Each row of a before or after table is a point. The points were changed in one or more steps. Then noise was added and the rows were shuffled. The steps act on how far a point lies along the listed directions, d1 being the first. What was done? A step turns or swaps two directions, mirrors them in a line or flattens them onto one, adds a multiple of one to another, or multiplies one. Angles are multiples of 10 degrees, from the lower direction toward the higher: turns from -170 to 170, lines from 10 to 170 but not 90. Use the fewest steps. Two steps may share a direction if one is a turn and the other turns, adds or multiplies; they go together, in the order done. Otherwise the lowest direction goes first.

Directions:
(1): [1.26 1.88 0.52]
(2): [-1.45  0.49  1.74]
Before:
[[-1.24 -0.16  0.52]
 [ 0.00 -0.35 -0.41]
 [-0.36  0.11  0.18]
 [ 0.63  0.23 -0.31]
 [-0.55 -0.18  0.37]
 [-0.08  0.02  0.25]
 [-0.54  0.69  0.68]
 [-0.47 -0.21 -0.06]
 [ 0.21 -0.08 -0.49]]
After, 9 rows:
[[-0.01 -0.34 -0.42]
 [ 0.15  0.36 -0.07]
 [-0.58 -0.38  0.25]
 [ 0.56  0.37 -0.13]
 [ 0.89  0.94 -0.43]
 [ 0.15  1.05  0.39]
 [-0.33 -0.35 -0.25]
 [ 0.18  0.14  0.14]
 [ 0.28  0.16 -0.41]]
Steps: swap d1 and d2

Directions:
(1): [-0.63  0.84  1.35 -1.47  0.25 -2.36]
(2): [-1.49  1.89  0.65  0.08 -1.75  1.21]
(3): [ 0.32 -1.28  2.43  1.54 -0.82 -0.20]
Before (14 x 6):
[[ 0.18 -0.42 -0.88  0.57 -0.29  0.98]
 [ 0.09 -0.25  0.90  0.37 -0.46  0.00]
 [ 0.66 -1.38  0.24  0.54  0.26 -0.11]
 [ 0.31 -0.49 -0.70  0.11  0.11  0.54]
 [-0.28  0.11  0.98  0.58 -0.26 -0.21]
 [-0.02 -0.21  0.66  0.01  0.19 -0.68]
 [ 0.52 -0.47 -0.16  0.08  0.49 -0.11]
 [ 0.08  0.00 -0.82  0.40  0.09  0.93]
 [-0.19  0.32 -0.27  0.21 -0.40  0.50]
 [ 0.34 -0.63  0.15  0.41  0.38 -0.10]
 [ 0.23 -0.11 -0.55  0.06  0.64  0.06]
 [ 0.09  0.31 -0.12  0.19 -0.05  0.61]
 [ 0.14 -0.29  0.41  0.16  0.08 -0.26]
 [-0.08 -0.59  0.86  0.35 -0.34 -0.41]]
After (14 x 6):
[[ 0.82 -1.03 -0.82 -0.94  1.48 -1.30]
 [-0.52  1.05 -0.69 -0.14 -0.04  0.49]
 [-0.63  0.73  0.53  0.03 -0.80  0.06]
 [-0.29  0.17  1.04 -0.06 -0.09 -0.74]
 [ 0.27 -0.26 -0.91  0.04  0.61  0.22]
 [ 0.80 -0.80 -0.17 -0.10  1.01 -0.70]
 [-0.24  0.61  0.63 -0.07 -0.19 -0.05]
 [-0.22  0.74 -0.63 -0.60 -0.08  0.24]
 [ 0.20 -0.11 -0.46 -0.18  0.47 -0.08]
 [-0.33  0.08  0.81 -0.44 -0.26 -1.17]
 [-0.17  0.15 -1.06 -0.52  0.23  0.01]
 [ 0.49 -0.55 -0.41 -0.33  1.07 -0.72]
 [ 0.49 -0.69  0.30  0.31  0.78 -0.62]
 [ 0.22 -0.56  0.44 -0.32  0.26 -0.90]]
Steps: turn d1 and d3 by -170 degrees; multiply d2 by 2
